Each row is a point. Each copy is the shape, with its points in the same order, turned, moved and blurred by noise. Is it also mirrored, or only turned?

Shape, 5 rows:
[[  4 -42]
 [ 43 -29]
 [-22  -9]
 [ 15  18]
 [ -3 -11]]
Copy 1, 5 rows:
[[ 28 -23]
 [ 50  12]
 [-13 -14]
 [ -1  32]
 [  1  -4]]
Copy 1 is: only turned
Copy 2:
[[-35  29]
 [ -8  60]
 [-19  -9]
 [ 22  12]
 [-12   8]]
Copy 2 is: mirrored
Copy 3, 5 rows:
[[-32  21]
 [ -8  54]
 [ -9 -13]
 [ 27  13]
 [ -5   4]]
Copy 3 is: mirrored

Shape, 9 rows:
[[  9   4   3   1]
 [ 23 -12  11   6]
 [-15 -22  11 -30]
 [ -6  -8 -27  16]
 [ -9  -6 -20 -37]
 [ 19 -18  -2   1]
 [-34 -18 -40 -20]
 [-13   5 -19  -6]
 [ 24   5  21  19]]
Copy 1 (9 x 4):
[[ 12   2  -7  -2]
 [  8 -11   9   0]
 [-21 -22 -31 -13]
 [  4  21  -2 -36]
 [  6 -17 -41 -34]
 [  6 -13   7 -15]
 [-12   7 -38 -60]
 [  6  12 -27 -26]
 [ 13   5  12  17]]
Copy 1 is: mirrored
Copy 2, 9 rows:
[[ 14  -3  -1   6]
 [ 20 -21   8   2]
 [ -9   0  -1 -37]
 [ -2 -21 -35  10]
 [  9   7 -31 -33]
 [ 18 -26  -4  -4]
 [-17  -4 -55 -27]
 [ -2   4 -29  -2]
 [ 18 -15  17  23]]
Copy 2 is: only turned
Copy 3 (9 x 4):
[[ 15 -11  11 -14]
 [ 24 -27  25 -10]
 [ -8  -5  25  27]
 [  1 -31 -18  -8]
 [  6   5  -5  30]
 [ 22 -30  15   2]
 [-20 -13 -29  29]
 [ -2  -4 -11  -1]
 [ 24 -19  29 -32]]
Copy 3 is: mirrored

Shape:
[[-35  -1  -7  46  38  19]
 [ 13  10  41  -6   5  16]
 [ 19  35  17  -6 -21   6]
 [ 31 -22  -6   3 -22 -23]
 [  2  -6  18  15 -13  38]
 [  2 -30 -22 -39 -29 -27]
 [ 17 -28  -3 -24 -25 -30]
 [ 15 -22 -32 -18 -29 -15]
 [-44   7  25  50  -1  15]]
Copy 1:
[[-56 -11  14  44  22  16]
 [ -4 -15  49 -19  13  15]
 [  1  22  47 -18 -18  17]
 [ 41   3  22  31 -19   9]
 [-11 -19  30   6   2  48]
 [ 38  -3 -16  12 -41  -8]
 [ 45  -9   9  15 -32  -4]
 [ 35  10  -9  18 -29  13]
 [-60 -27  43  36 -11  26]]
Copy 1 is: only turned
Copy 2, 9 rows:
[[ 48   3  25  40 -34 -17]
 [ -2  11  28  -2  11  18]
 [  0  44  -3 -18  -5  29]
 [ -7   9 -52  20  11  10]
 [  1   5  15  12 -21  35]
 [-11 -24 -51 -18  -8   1]
 [-19 -12 -50  -2  14   4]
 [  3 -10 -54  -7  -6  11]
 [  1  22  35  34 -43 -17]]
Copy 2 is: mirrored
Copy 3 (9 x 6):
[[  0   0 -18  51  18 -19]
 [ -8  23  29 -12  15  17]
 [  3  52  14 -17  -9  20]
 [ 18   3  19 -29 -44 -15]
 [ 10   0  17   6   0  29]
 [  0  -3 -22 -58 -46  -6]
 [ -3   0   3 -55 -45 -11]
 [ 21   4 -18 -38 -48  -6]
 [-26   8   1  54  -7  12]]
Copy 3 is: only turned
Copy 4, 9 rows:
[[ -1 -42   0  59  -5 -14]
 [  8  10  40  -5  -6 -12]
 [ 17  31   8  -7 -22  -1]
 [  5  13  -8 -14  30  37]
 [ 31 -14  29  10 -15  14]
 [ -6 -14 -29 -53  17  26]
 [-10   3 -11 -39  25  30]
 [ 13  -6 -31 -32  19  28]
 [-13 -26  20  50 -36  13]]
Copy 4 is: mirrored

Shape, 14 rows:
[[ -2  28  -7  13   8 -23  -2 -15]
 [  7  28 -14  15  39  -9  -7  -7]
 [  8   7  24   3  31  -4 -19  -5]
 [ 21 -22  12 -15 -12  11 -18 -17]
 [  1 -19 -19   5  26  -6   1  10]
 [ -5  16 -18   0  12 -15 -13  -8]
 [-32 -20 -18  23  -6  35 -19  -7]
 [-24  33  -2 -22 -16 -12 -20   0]
 [ 11  14   8 -10  40  28 -32  15]
 [-17 -22  -4  23  -2  -8 -17  22]
 [  6  -2  -5  21  -6   2  23   7]
 [-22   9   8  -2 -17   8 -10 -38]
 [ 29 -28  27 -38  27  15  -4 -27]
 [ -2  19 -11 -23  27   8   4  12]]
Copy 1:
[[ 18  41 -18 -10  16 -22   0 -15]
 [ 32  37 -40  -8  34  -7  -6 -10]
 [ 27  -1 -18  -9  31   2 -17 -19]
 [  5 -13 -18 -17 -21  15  -6 -27]
 [  4   9 -49   5  13   3   3   9]
 [  6  33 -31 -18  14 -12  -8  -8]
 [-37  31 -23   8   8  40  -3 -17]
 [ -8  35   3 -46   8 -13 -17  -1]
 [ 29   6 -33 -24  32  35 -33  -3]
 [-20  13 -20  21   9   2 -18   9]
 [ 13  25 -13  14  -4   8  17   9]
 [-14  26   3 -25   5   6  10 -38]
 [ 26 -41 -34 -32   2  19  12 -30]
 [ 20  18 -33 -36  23  12   2  17]]
Copy 1 is: only turned
Copy 2:
[[ 10  12  15  11  19 -32   3  -2]
 [  9   4   2  26  41 -24   6  12]
 [  9 -10  25  20  17   8   0  29]
 [ 25 -21  -4  -2 -13  21 -17   6]
 [-14 -16 -22   6  12 -14   4  18]
 [  4   7   0  -1  19 -21 -18   3]
 [-20  14 -32  33 -21   7 -22   7]
 [  5  38  19 -20   4 -13 -30   4]
 [ 12   8  -3  20  37  24 -12  44]
 [-17   3 -14   3 -25 -19  -1  33]
 [  0   1 -19   1  -4  -4  26  -3]
 [  3  13  14  13 -12  10 -27 -23]
 [ 16 -50  15   1  19  45 -17   9]
 [ -1   6  -8 -11  36   6  -4  13]]
Copy 2 is: only turned
Copy 3, 14 rows:
[[ -6  20 -24  30   2 -26  -5  -7]
 [  5  18 -36  39  27 -13  -3   8]
 [ 19   2  -9  21  32  -8 -29   2]
 [ 31 -11  -4  -6 -15   9 -21  -2]
 [ -3 -23 -27  14  20   0  13   8]
 [ -7   9 -36  16   3 -17  -6   7]
 [-29  -9 -21  10 -11  47 -16   5]
 [-20  32 -17 -12  -9 -25 -22  11]
 [ 21  12 -18   9  39  15 -23  38]
 [-29 -27  -1  16   5   1 -10  11]
 [ -4   1   5  24   1   2  23  -6]
 [ -6  24 -17   2 -19   9 -31 -25]
 [ 60 -13 -15 -19  20  12 -19 -17]
 [  5  21 -25  -6  29  -5  11  18]]
Copy 3 is: only turned

Shape:
[[ 17  19 -12   1 -20 -22  -3  -3  -4]
 [  2   2 -14  -5 -33  15  -1  11   3]
 [ -5  26   1  10 -23  11 -20   6   0]
 [  4  49 -26 -20  -1   4  -6  -4  10]
 [  6  10  -8  -8 -10 -17   9  -9  26]
 [  2  -4  10   4   3   2   8 -12 -24]
 [-10 -31  24  39 -42   8  -5  33  15]
 [ 17  15 -23 -22   3 -15 -22 -25  20]
 [-17  16  -8  15 -28   7   0 -12  -1]
 [-15  25 -29  -4  21 -10   2  -5 -24]
 [ -4  13  19 -21   9 -16   5 -12 -19]
 [ 12  30 -19   9   6   7   5  -8   1]]
Copy 1 (12 x 9):
[[  0 -28   4 -18  -7 -11   7 -10  16]
 [  8 -17   2 -11 -22 -13 -31   5   0]
 [-12  -4  15 -10 -18 -25 -17 -15  -6]
 [-18 -11  -8 -20  12  10 -17 -32  -5]
 [ -8 -14   9 -17  -5  18  -2   6  18]
 [ 16  -3   3  19  -6 -13  15   6  -4]
 [  7   0  44  -4 -38 -45 -28  45  17]
 [ -8   0 -15 -22 -15  22   5 -25  26]
 [-19 -21  10  12 -21 -14 -14   0  -3]
 [-19  -5 -29   6  22 -14  10  -9  -4]
 [  7  -1   2  -4  -1   3  33   1 -17]
 [ -5 -11   3   7  14  -3 -11 -22  12]]
Copy 1 is: mirrored
Copy 2 (12 x 9):
[[  3  19 -21   4  12   0 -14  18  17]
 [ -4  26  -8   2 -11  -9 -21 -23   7]
 [ 14  30  -1   1 -23  -9 -28   8   4]
 [  2  44 -23 -32 -20  10  -7  23   4]
 [ 14  15 -19 -13  11 -11   9   5   8]
 [ -8   1   7  20  -5   6   5  10  -6]
 [ 21 -14  13  31 -11 -47 -39 -27  11]
 [ 21  28 -21 -25  22  23  -2   9  -6]
 [ 12  31 -10  24 -13 -14  -5   1  -6]
 [ -9  12 -33   3 -23  21   5  29 -22]
 [-18   5   5   0   7  -1   8  31 -14]
 [ 12  25 -14  -3 -20  16   8  14  16]]
Copy 2 is: mirrored
Copy 3, 12 rows:
[[ -8 -23  -5   2 -17  11   9   5  27]
 [-23 -13  19 -13  14  15  -2   4  19]
 [-28   7   4   2  -5  21  -9  20  15]
 [-38  -5   7  -7 -27 -23   3  19  28]
 [  6 -20  19   5 -13 -11  -4   8  28]
 [ -4 -19  -6  -3  -9   6 -11  -8 -20]
 [ 14  14  28  15  36  54 -18  -8   8]
 [  7 -16   0 -23 -24 -23   7  31  27]
 [-22 -12  -2   5   7  11 -29  10  18]
 [-28  -8 -27   6 -10 -32   5  -1   1]
 [ -7 -27   0  14 -25  -9   3  12 -23]
 [-21  -1  -3 -10 -26 -11 -10  -7  20]]
Copy 3 is: only turned
Copy 4:
[[-11   4  23  12   0   0   5  -8  10]
 [-13  29 -11   7  -3  -2  13   2   4]
 [  0  25   8 -18 -18 -11   8  -6   3]
 [ -3   0   6   8 -13 -17  12 -49   6]
 [-16   2   0  10  12  -4 -14 -19  25]
 [ 17  -5   0 -10  12  24  11   4   5]
 [ -9  60  -4 -24  20  -7  -7  48  16]
 [-17 -19   1  11 -10  -3 -24 -29  -1]
 [  2  35   1  -9  -3  14   1 -17  11]
 [  9  -6  18  -7  17  13  16 -39 -18]
 [ -1 -25   8 -23  12  21  14 -13  17]
 [ 24   3   7  13   1  -3   2 -26   6]]
Copy 4 is: only turned
